Each wall is flat, endless, passes through zero and stands at right angles to its row. A trip goes straight from one point to another. List the walls that it crosses, first one first.
(in the rows, 128 means zero)

Walls:
(1): [118 114 145]
(2): [159 161 117]
(3): [ 83 137 138]
(4): [170 116   7]
(5): [101 129 104]
(6): [170 108 160]
Trips:
[167 122 165] to [135  99 169] -> 2
[148 126 153] to [167 147 115] -> 1, 4
[105 132  87] to [179 154 166] -> 2, 3, 5, 6, 4
[105 165 133] to [116  93 143] -> 1, 2, 6, 5
[ 87 178  81] to [164 136 112] -> 3, 5, 6
[156 157  70] to [148  93  90] -> 6, 2
[151 150  90] to [ 91 110 107] -> 3, 2, 1

Walls:
(1): [154 123 152 130  95 171 197 160 167]
(2): [181 114 194 171  64 186  61 190 167]
(3): [151 112  77 156 150 176 117 140 140]
(4): [139 179  25  89 159 138 230  97  75]
(5): [138  79 195 169 119 142 105  90  99]
(6): [124 135 143  74 114 206 100  84 142]
(7): [132 104 181 126 154  64 182 133 140]
(8): [136  69 184  35 114  67 161 123 148]
(9): [133 122 118 201 102 126 149 109  68]
(10): [139 102  96 174 239 160 125 136 154]
(11): [170 187  96 147 112 200 221 120 148]
Trips:
[153 154 108  94 147 104 162 157 152] to [ 74 125 104 148 104 170 116 130 169] -> 3, 7, 8, 6, 2, 4
[181 104  35 135 142  52  82 177 134] to [117 110  98  63 249 123  97 181 103] -> 8, 7
[130 122  84 136  72 189  68 172 182] to [112 209 144 157 184 142 156 175 191] -> 10, 6, 7, 4
[127 156 178 168 125 102 204 163 110] to [142 101 118  63  68 193 135 117  58] -> 2, 6, 7, 3
[ 89  87 204 132 188 217 127 123 121] to [ 84  51  64 157 185 120 130 155 156] -> 2, 1, 6, 5, 4

Walls:
(1): [ 77 157 119  59 120 155 128  92 132 153 188 137 151 128 128 162 131  45
  93  33]
(2): [173 155  67 133 126 160  96 104 141 163 135  90 117 121 195 116 139 120
 146  78]
(3): [130 106 159 191 121  89 162 236 138 124 104 160 146  57 111  53 149  86
 110 113]
(4): [124  88 176 101 167 128 130 132 119 124  74 141 108 126 111  96  44 115
 169 203]
(5): [119 153 150 161 127 115 149 181 112 107 118 122 125 229 138 102  89 100
 102 154]
(6): [ 92 156 116  90 116 206  79 129  89  24 109 188  55  91  62 120  88  91
 173 136]
(7): [131 152 130  49 145 158 138 152  40 168 109 116  93 142 123 149  79 141
 128 151]
(8): [139 174 145  72  95  90 144  47 134  80 146 104 104 139  43 113 174  92
 114 118]
(9): [ 54 169 138  99 136 107 163 169 102 162 157  65  52 125 160 127 170 141
 166  78]
(10): [171  88 169 164 163  84 150 180  70 140 155  67  99 101 158 135 109  59
  37 160]
Trips:
[ 78 136 137 118 144 137 150  87 120 142 166 170 164 112 122 118  87 165
 183 183] to [164 118 220 181 125 154 101 105 162 180  72 114 132 187  99 135 147 146
 160  94] -> 6, 7, 5, 2
[134 125 107 120 111  47 189 176  97 146 150 155 150 134 117 112  36 121
 194 118] to [160 188 189  83 170  95 104 111  95 133 177 110 109 130  99  96 161 134
 137 120] -> 8, 1, 3, 6, 5, 4
[146  42 155  85  98 146 102 126  69 160 155  70  95 172 115  90 115 108
 179 144] to [111 148 126 152 108 158 206  86 141 100 172  59  29 113 127 173 179  78
 119  77] -> 1, 5, 4, 7

Walls:
(1): [134 128 112 139 107 141 125 124 120 125  99 155  83  64 130 103 180 129
 109 127  54 152 131 188 130 126 105 119 165 110 107 130  93  98 146 140
 173 106 113 110  97 146 143 168  95  88 141 180]
(2): [ 54 126 158 112  85 149 139 115 120 171 138 148  84 141 135 205 118 108
 137 131 183 188 136 148 177 100 103 173 160  79 106 103  68 159 190 114
 130 121 218 110 111 126 132 140 168 185 124 129]
(3): [119  53  65 175 184 139 108 128 112 118 105 161  79 150  94  78  98 139
 156 136  94 130 177 143 144 162 167 201 115 115 153  95 156  89 204 107
 110 118 138 117  95  48 200 189 154 137 139 121]
(4): [163 146 113 146 192 167 131 171 136 113 152 123 125 175 186 172 123 162
 146 163 156 154 130 119  98 162 147 159  93 188  94 111 131 116 104 128
 132 138 138 127 131 109  34 119 149 128 168 139]
(5): [ 70 122 109 151 105 188 157  87 122 124 111 130  28 145  84 169  86 130
  48 105 195 120 148  81  63 157 142  79 141 141  75 107 113  81  94 142
 101 104 145  78 184 148 237 106 163 109  96 105]
(6): [ 65 162 167 198 129 114  85 103 107 163  98 134 125 171 130 117 176 134
  84 116 168  97 110 110 101 134  55 173 137 122 122 211 105 141 119  77
 157 144  88 162 175 123 172 105 128 100 181 162]
Trips:
[104 163 100  93 115 130 110  84  98 119  91 162  91 144 231 135  92 170
  84 113  75  69 109 115  95  79 117 159 142  93 109  82 145  81 153 114
 130 119 183 137 101 169  99 111 103 108 104  61] to [112 181 202 107 116 121 155  67 164 161 166  99 116  37 126 154  62  59
 162 118 179 174 134 109 131  99  78 135  75  75  92 130 153 144 118 102
 159  49  60  89 137  98 149 172 192 116 146  91] -> 1, 6
[120 122 120 138 113 181 138  70  48 137 150 145  24 138 128 157 145 173
 147 117 114 118 124 141 149 133 131 142 134  87 183 163 105 147 153 150
 164  93 237  85 154  84 189 119 162  68  88 126] to [148 154 119  96  64  81 125 125 126 109 153 105  81 116 122 109 160 116
 164 213  85 100 136   7 112 247  66 170 174  43 118  86 104 106 128 141
 211  91 115 197 108 125  82 114 116 152 184  89] -> 5, 3, 4, 2
[140 167  90 132 107 183 172 134 170  99  97 127 168 116 102 157 125 130
 132 121  82 101 173  86 149  89 190 111 130 156 116 160 149 209 151 150
 135 160  89 125 160 108 101 153 118 116  60 175] to [173 105 132 139 149 156  95  88 128 146 102 152 113 114  97 129 155 130
  82  53 156 160 149 120 173 113  90  65  91 205 101 110  63 169 115 118
 117 141 108  99 160 113 173 119 118  57 128 131] -> 1, 5, 6
